Every row gives one point. To make a cloud, some directions were put in groups of two or more. Within a group, all points are equally far from the middle, so they leave a hole (a ring in 2 directions, a hollow ball in 3). The other directions are filled evenly. Then the cloud was stretched, turned, moved and blurred a little. Count the holes, and give their numbers of directions, smallest first.
In the rows, zero is written as 128.

Cloud (21 x 3)
[[ 95 109 114]
 [181 153 120]
 [147 159 169]
 [134 133 124]
 [165 116 128]
 [136 129 106]
 [126 151 146]
 [169 148 111]
 [ 88 166 170]
 [192 139  83]
 [106 107 174]
 [136 152  89]
 [156 142 169]
 [184  88  90]
 [108 118 115]
 [107 156 116]
 [150 112 153]
 [106 156  97]
 [178 146  90]
 [135  74 106]
 [ 71  90 125]]
Holes: 0

Cloud (48 x 6)
[[ 97 148  92 114 146  91]
 [116 141 180 111 122  93]
 [121 123 147  69 121 126]
 [131 141 121  84 104 143]
 [110 147 150 200 132 181]
 [ 91  82 140 118 158 112]
 [102 134  63 159 132 102]
 [100 101 155 171 166 120]
 [101 100 170 159 154 156]
 [102 144  87 138 162 159]
 [ 82 157 167 117 128 122]
 [166 122  93 130 110 110]
 [110  91  99 100 122 141]
 [124 143 118  85 114 113]
 [121 139 155 169 189 149]
 [108 131 150 192 152 126]
 [148 108 173 155  96 116]
 [127 128 129  74 112 149]
 [ 93 115 148 192 142 103]
 [118 149 187 133 126 102]
 [141  77 119 185 151 121]
 [144  99 172 165  99 174]
 [ 97 172 114 118 111 157]
 [104 152 175  98 121 109]
 [122 102 106  89 131 158]
 [156 101 149 150 158 171]
 [105 112 150 194 146 148]
 [133 101 125 187 120 193]
 [164 113 151 166  96 125]
 [ 72 137 151 132 151 110]
 [ 87  91 146 160 160 100]
 [113 138 144 193 143 192]
 [122  85 108  92 112  85]
 [ 86 159 173 112 144 120]
 [ 82 150 108 108 165 138]
 [102 117 157 160 188 100]
 [134 128 116  86 104 158]
 [141 104 121 164 207 124]
 [104  89 159  97 175 123]
 [113  93 124 211 135 123]
 [133 141 135 195 118  95]
 [142  76 141 169 153 126]
 [127 158 152 185 135 142]
 [183 106 130 143 142  98]
 [119 132 130 201 147 117]
 [152 163 121 146 118 146]
 [ 94 158 166 101 127 113]
 [118 129 127 200 149 140]]
Holes: 2 (2, 2)

Cloud (80 x 8)
[[151 153 141 126 158 163 130 158]
 [109 155 156  88 118 166 109 151]
 [167 112 136 120  79 142 113 110]
 [151 154  65 159 143 113 119 166]
 [167 169 116 153 120 145 152 136]
 [136 127 156 113 138 169 106  61]
 [ 84 167 125 132 170 182 109 108]
 [180 164  90 161 116 107  99 139]
 [ 88 139  86 120 175 132 103  64]
 [133 153 100 143 130 188 103 137]
 [113 121  93 106 101  85 161 145]
 [153 141  79 144 125  70 104 157]
 [116 172  90 132 138  90 135 170]
 [151 164  98 131  93 107 151  91]
 [ 85 136 134 158 195 110 104 120]
 [169 146 112 114 159 102 168 112]
 [174  98 121 114 145 147 119 153]
 [161 141 145 130 115  72  95  89]
 [122 142 116 170 158 178 115 108]
 [150 133  90 175 181 121 110 150]
 [131  64 121 156 157 102  99  95]
 [ 83 154 117 119 156 151  76  63]
 [154 136 126  86  84 107 139 123]
 [104 122  74 151 142 111  78  84]
 [ 68 112  89  97 136  91 106 113]
 [189 134 147 132 101 124 125 101]
 [186 134  91 141 125 152  86 118]
 [159  83  87 161 105  90 144 131]
 [124 144 112 155 128 190 114 115]
 [ 78 124 137 122 109 103 104  60]
 [169 116  70 142 176 123 121 150]
 [ 94  69 112 147 125 117 107 134]
 [ 82  84 121 162 155 105  91 108]
 [117 166 106 154 102  97 102 159]
 [ 95 171 136 167 135 161  97 131]
 [134 133 154 148 135 161  91 161]
 [126 149  44 119 151 113 135 108]
 [176 120  97  96 120 134 157 108]
 [101 157 154  99 147 100  72  86]
 [149 131 129 130  89  67 150 120]
 [131 132 119 192 156  97  79 117]
 [120 121  90 157 171 161  77 120]
 [114 135  60 105 173 127  96  94]
 [153 185 102 123 120 161 110  90]
 [107 172 158 145 124 108 149  92]
 [129 119 132 125 174 164 127 156]
 [123 111 125 155 172 146  82 154]
 [110  90 127 176 163  79 111  99]
 [ 90 114 132 152 141 107 113  48]
 [122 121 168 109 121 128 140 153]
 [118 162  89 156 179 115 125  73]
 [131 137 109  75 122  91  87 114]
 [140  95  66 128 126  63 114 102]
 [154 123 154 114 151 113 116 164]
 [151 106  58 178 135  98 121 106]
 [103 101 127 152 186 133 136  92]
 [126 181 100  98 100 105 107 131]
 [112 184 133  74 122 130 115  91]
 [151 187 130 122 128 168  87 115]
 [ 87 145 113 149 122  92  79 146]
 [181 122  81 171 118  96  93 124]
 [159 102  96 163  98  97 111 163]
 [120  88 167 115 151 153  93 116]
 [152 131 161 106 159  95  92 104]
 [ 95 106 160 140 155  85 125  73]
 [106 146  95 152 122 148 155  94]
 [128 125  72 151 171  62 136 125]
 [136 128 116  74 138 180  92 115]
 [ 71 153 121  76 124 160  92 114]
 [ 87 168 126 106 194 114 128 125]
 [ 93 146  88 129 100 107 140  83]
 [142 138  86 192 148  93 117 151]
 [ 71 171 138 142 109 116 130 109]
 [137 103  87 121 153 159 123 164]
 [124 159  95 124 145 150  62 143]
 [159 124 150 170 161 137 116  84]
 [160 148  76 173 147  68 123 133]
 [116 127  68 128 119 158 142 138]
 [ 71 134 149 128 136 144  88 157]
 [ 91 115 164 103 159  96  83  87]]
Holes: 1 (8)
